Each row is a point. Each copy is the shape, with its points in the same order, stretched, turned, moved and blurred by noise. Some copies are also mirrored. Which?
(in the rows, 128 means zero)

Shape:
125	78	119
134	153	143
215	149	107
120	109	126
161	150	134
189	139	50
180	154	188
Copy 1 (7 x 3):
105	52	129
130	133	142
67	145	189
116	87	121
105	141	152
29	126	132
140	147	198
Copy 1 is: mirrored
Copy 2:
121	82	160
142	114	97
211	156	149
121	94	133
166	121	113
168	179	178
204	91	88
Copy 2 is: mirrored
Copy 3:
147	185	134
160	109	143
233	122	124
143	155	141
188	116	146
214	142	67
201	103	189
Copy 3 is: mirrored

Shape, 9 rows:
133	131	142	165
148	138	57	173
121	130	145	177
66	62	122	151
142	136	165	178
155	109	169	37
55	133	73	176
125	112	122	155
148	136	159	36
Copy 1, 9 rows:
130	143	122	173
152	156	43	187
124	143	125	190
81	62	92	151
136	141	137	182
165	128	156	55
65	129	46	176
126	133	100	170
161	149	146	47
Copy 1 is: only turned
Copy 2:
137	131	153	173
142	61	132	187
116	146	150	180
84	163	70	184
148	158	165	177
164	161	109	49
47	101	142	192
130	130	126	175
137	143	123	64
Copy 2 is: mirrored

Shape, 10 rows:
121	145	83	85	157	122
87	132	166	138	69	92
127	134	151	186	62	130
138	156	148	148	40	104
182	109	95	147	106	45
150	180	131	108	146	122
113	116	130	45	190	219
115	150	107	153	82	134
162	136	115	112	208	109
104	142	104	110	207	156
Copy 1, 10 rows:
121	143	85	52	160	142
73	109	162	129	78	126
132	129	141	143	50	130
109	138	150	106	27	107
132	112	76	93	92	47
139	162	137	68	138	122
154	102	133	10	194	232
117	147	111	112	77	145
154	131	107	84	205	109
123	132	101	91	204	171
Copy 1 is: only turned
Copy 2:
123	147	107	78	201	146
113	144	177	123	86	131
129	137	133	174	70	153
138	146	128	140	61	119
221	104	129	134	148	111
114	147	105	133	176	97
29	89	90	67	219	167
132	161	115	139	105	162
134	116	123	130	247	121
88	143	116	118	242	171
Copy 2 is: mirrored

Shape:
141	67	132	162	117	167	175	111
108	119	157	91	125	165	132	120
87	138	158	150	142	145	55	114
137	77	118	144	121	97	81	116
124	74	122	135	132	159	155	109
140	133	114	158	126	122	172	128
143	135	164	149	103	138	157	120
129	133	123	118	103	158	96	130
7	134	115	100	135	161	142	155
141	128	117	99	125	138	66	155
82	127	117	111	112	142	167	107
125	146	140	147	105	160	134	127
135	155	127	140	132	160	153	113
144	146	124	127	133	71	143	149
Copy 1, 14 rows:
113	67	122	155	139	157	195	127
102	126	126	86	110	189	144	106
108	143	118	129	113	183	55	120
148	96	130	128	118	108	99	89
106	85	103	130	133	160	174	103
124	131	127	134	160	116	168	138
113	122	175	138	136	155	163	132
136	143	129	130	88	164	127	121
25	152	64	66	105	176	116	147
160	147	121	87	85	147	97	113
64	142	111	114	120	140	167	115
116	143	141	139	123	162	143	144
117	156	126	128	147	162	166	126
133	146	156	92	160	82	135	121
Copy 1 is: only turned
Copy 2, 14 rows:
104	115	175	113	59	112	104	65
83	111	154	108	107	142	125	142
118	70	141	196	150	153	111	156
147	77	97	156	112	94	92	127
90	113	147	114	77	122	104	82
132	164	137	130	100	105	126	90
137	123	176	124	104	111	136	115
135	115	126	137	97	151	115	159
18	170	115	175	92	147	153	152
138	118	102	135	121	144	85	186
83	144	122	128	86	130	161	109
131	132	159	142	97	141	131	130
125	148	152	123	110	150	129	105
146	164	104	130	139	78	121	135
Copy 2 is: mirrored
Copy 3:
148	46	145	156	150	150	157	131
112	107	138	134	180	109	139	175
119	131	158	160	138	94	56	156
146	101	145	95	111	139	86	116
128	54	133	142	168	140	144	131
118	113	144	165	122	166	170	133
137	118	170	162	124	122	161	157
133	125	108	128	135	98	107	153
23	82	131	146	151	119	116	227
146	147	96	90	140	120	88	171
73	83	140	147	136	120	167	160
134	120	133	170	128	117	142	174
116	126	124	182	144	128	161	143
112	162	163	114	111	174	155	153
Copy 3 is: mirrored

Shape (14 x 9):
199	156	151	160	125	159	95	103	107
201	124	128	102	178	180	172	94	83
72	84	162	140	91	119	131	171	183
75	138	89	130	119	119	121	119	144
107	100	92	178	185	63	107	170	172
151	162	146	86	160	155	173	116	83
151	117	113	71	145	125	109	92	74
104	131	123	95	94	58	135	157	196
103	112	116	91	131	145	152	74	162
64	165	139	127	105	99	141	124	198
169	139	86	173	145	139	135	161	43
208	81	63	122	155	161	121	108	73
87	103	162	136	112	72	152	84	143
43	117	133	160	153	74	52	198	179
Copy 1:
201	143	127	161	97	150	137	74	138
192	142	121	88	144	134	211	60	100
53	100	181	138	111	96	124	137	152
73	156	109	128	117	115	145	103	159
107	100	92	157	192	71	111	117	183
163	200	148	113	140	114	191	83	100
156	172	105	66	119	108	139	85	111
80	149	160	102	116	94	137	149	221
84	140	139	87	135	145	163	46	149
64	173	174	152	115	111	138	110	204
189	147	63	174	128	99	180	140	108
188	99	44	92	132	138	184	82	89
89	147	166	117	92	61	135	71	165
56	120	121	170	152	87	48	156	176
Copy 1 is: only turned
Copy 2 (14 x 9):
184	127	172	121	121	137	83	146	71
197	56	103	87	146	165	153	142	84
53	132	169	148	57	120	150	178	182
44	146	118	141	138	134	124	124	127
81	104	134	176	160	63	102	138	208
152	103	124	77	167	144	175	151	75
101	68	111	62	138	126	106	130	70
60	172	110	112	70	57	156	133	157
86	118	106	89	104	171	149	96	141
54	196	144	128	97	121	168	111	153
147	73	126	184	182	108	104	180	55
169	32	76	131	133	143	71	149	83
64	100	181	118	88	110	174	86	130
19	152	184	156	152	73	86	192	196
Copy 2 is: only turned
Copy 3:
220	125	132	133	90	169	122	124	149
181	112	121	111	138	233	200	172	167
82	71	122	89	83	51	148	130	85
82	156	90	130	107	107	140	139	124
94	93	98	157	204	61	106	151	121
157	141	151	109	115	189	192	193	157
120	133	134	97	102	179	135	151	205
107	127	87	77	110	21	135	169	143
101	149	92	79	118	131	189	114	144
104	167	106	100	110	37	155	142	101
146	96	121	202	97	202	131	202	151
148	79	71	140	126	237	133	145	197
99	115	153	122	111	55	179	106	169
56	110	140	125	155	35	58	139	77
Copy 3 is: mirrored
Copy 4:
189	194	137	130	125	113	80	82	114
211	136	123	120	207	141	150	58	82
76	114	181	120	90	161	125	168	177
57	148	105	141	136	164	121	147	124
79	108	154	154	164	86	62	198	155
158	161	133	96	192	151	167	105	60
132	113	94	78	173	139	103	79	64
68	123	127	60	135	125	124	186	187
87	134	125	117	173	180	145	75	147
38	187	149	110	143	159	141	160	167
187	138	99	159	127	102	113	154	54
209	87	69	139	168	126	93	74	93
55	131	168	105	128	103	149	102	133
28	125	182	135	119	140	28	229	138
Copy 4 is: only turned

Shape, 15 rows:
65	68	120	85	157	119	124	208	114	187	99	156
179	135	99	56	106	123	105	146	65	143	100	55
91	83	147	122	179	114	232	112	111	38	108	54
196	153	133	67	132	138	46	151	99	134	135	187
143	90	147	107	171	179	162	118	154	124	149	154
116	128	220	193	135	170	172	164	143	215	157	131
108	126	150	153	118	176	87	105	133	107	140	151
93	89	175	150	74	112	147	126	108	75	147	140
161	135	118	75	40	96	92	118	97	180	106	169
125	159	130	137	195	112	167	116	200	117	99	150
143	107	121	148	78	108	73	217	174	139	190	164
183	123	134	162	190	149	98	192	106	148	161	169
129	187	72	89	121	173	131	75	75	140	135	201
125	135	166	124	93	170	129	216	107	116	146	146
133	98	130	161	81	164	147	190	108	145	91	149
Copy 1 (15 x 12):
32	105	89	84	122	133	166	152	149	185	56	135
101	97	121	90	112	158	49	164	59	104	107	88
90	85	164	172	144	83	216	108	68	74	144	36
156	153	75	65	77	168	60	104	137	175	110	117
147	78	115	122	125	151	164	116	154	167	163	89
114	142	207	151	141	123	155	184	182	243	175	172
99	125	143	155	95	150	97	87	173	135	161	107
87	126	142	174	33	83	153	106	131	135	153	117
119	117	99	85	58	147	63	144	118	126	103	205
156	131	143	96	193	113	169	93	185	107	115	132
109	161	63	114	69	80	81	185	231	178	135	107
164	172	79	139	138	151	122	139	144	203	120	104
129	115	64	84	123	195	84	66	101	111	198	180
88	182	115	132	67	148	131	175	152	163	157	93
89	141	108	168	93	158	152	181	158	125	114	152
Copy 1 is: mirrored
Copy 2, 15 rows:
126	107	181	93	168	73	131	162	95	208	110	148
157	104	77	64	95	169	46	150	84	162	112	62
29	10	57	152	160	179	184	171	137	107	87	116
208	150	155	89	127	135	18	143	116	101	156	146
144	75	146	137	161	168	138	127	155	149	164	179
109	154	191	229	119	133	135	148	110	230	193	144
147	120	163	171	123	133	102	79	117	105	153	148
85	81	142	157	50	122	128	133	100	90	136	163
182	167	127	67	28	110	52	116	130	177	126	143
127	133	119	167	167	131	161	120	228	133	122	125
179	129	179	119	68	58	119	170	125	108	223	126
209	132	152	174	165	122	98	181	91	122	173	160
186	185	83	83	106	168	103	56	113	134	126	195
134	149	191	133	95	156	129	167	53	131	152	141
180	114	182	148	64	131	151	149	72	169	105	121
Copy 2 is: mirrored
Copy 3, 15 rows:
125	102	84	90	97	119	90	148	36	132	26	119
175	92	102	18	127	88	106	78	122	121	145	74
59	73	152	120	174	132	214	141	135	65	97	58
186	147	175	50	97	78	56	135	111	117	141	175
166	133	179	146	116	160	132	154	111	84	88	134
142	183	156	191	98	169	121	126	72	225	69	106
99	135	172	125	91	168	73	107	121	119	142	155
64	71	172	120	75	130	142	146	111	154	141	137
177	99	134	31	32	83	107	72	106	172	128	167
115	184	147	157	122	107	148	113	160	73	54	152
151	95	100	171	51	83	55	170	119	168	131	151
171	144	148	144	175	110	61	160	111	153	97	166
160	164	119	38	107	160	137	89	115	102	154	220
122	131	129	91	88	134	99	197	110	177	123	106
130	85	110	88	94	161	97	136	141	194	77	123
Copy 3 is: mirrored

Shape (17 x 12):
141	112	124	139	127	102	133	96	125	117	113	95
112	180	118	118	165	126	153	141	89	106	99	158
162	129	123	155	141	114	143	133	97	166	105	130
147	135	143	152	101	89	142	72	103	128	135	157
141	108	121	130	114	105	120	103	121	107	122	154
142	154	166	8	113	137	140	139	135	113	111	129
125	121	208	122	151	118	140	96	93	128	133	153
135	143	156	93	139	111	116	144	102	112	121	154
122	112	125	87	145	120	130	141	90	143	131	161
147	155	127	135	105	109	31	125	106	144	104	137
157	153	124	150	148	141	128	133	100	123	146	90
147	131	162	151	128	117	136	133	140	118	121	161
147	114	121	150	120	106	151	127	108	159	178	149
88	127	133	151	118	111	142	146	120	168	123	91
117	145	135	137	154	136	113	111	94	153	112	139
140	113	144	136	104	156	145	129	88	134	135	142
47	118	123	126	126	133	119	113	242	218	114	86
Copy 1 (17 x 12):
114	106	136	132	157	125	160	94	135	99	145	132
208	106	171	125	159	123	94	122	140	133	92	86
151	127	162	165	145	84	137	92	122	148	119	123
115	101	160	165	131	92	147	115	166	98	126	95
123	102	128	149	147	111	137	140	166	105	144	139
129	109	95	81	109	116	120	148	139	107	34	131
80	111	204	139	125	133	109	132	143	114	112	109
144	140	144	130	131	120	117	156	139	117	94	123
133	118	132	129	154	84	95	156	121	143	120	125
159	201	107	175	120	95	121	130	146	104	119	172
173	133	157	133	108	134	146	92	101	113	135	121
112	110	147	172	119	155	137	147	160	133	107	120
115	117	135	162	118	84	136	137	115	139	150	96
112	150	115	169	170	128	144	111	80	125	119	88
135	138	158	143	137	106	92	100	131	129	126	115
136	97	134	178	111	120	110	137	108	116	106	131
7	137	43	130	177	158	143	66	139	155	136	78
Copy 1 is: mirrored
Copy 2:
140	132	97	87	124	100	110	125	116	141	133	148
120	181	173	104	129	120	184	156	147	126	129	107
131	170	132	126	137	97	133	102	119	114	96	131
116	154	169	85	161	109	91	94	118	157	133	169
130	138	140	88	156	113	99	129	122	110	152	164
138	72	190	70	93	108	132	153	154	103	148	59
139	135	172	94	170	133	116	140	164	162	77	123
131	139	174	96	154	114	128	158	131	120	127	99
135	125	156	106	170	116	156	125	147	94	123	99
96	187	123	93	170	119	67	127	106	123	153	96
143	154	114	127	130	141	146	127	95	157	116	110
134	150	162	134	137	108	93	152	137	128	121	156
141	129	152	147	179	111	128	86	112	137	129	141
102	128	90	146	132	87	147	125	151	159	113	109
119	170	127	110	151	133	144	118	156	137	108	105
111	126	147	126	151	148	134	119	125	116	100	150
125	85	30	177	76	64	105	118	243	153	177	84
Copy 2 is: mirrored
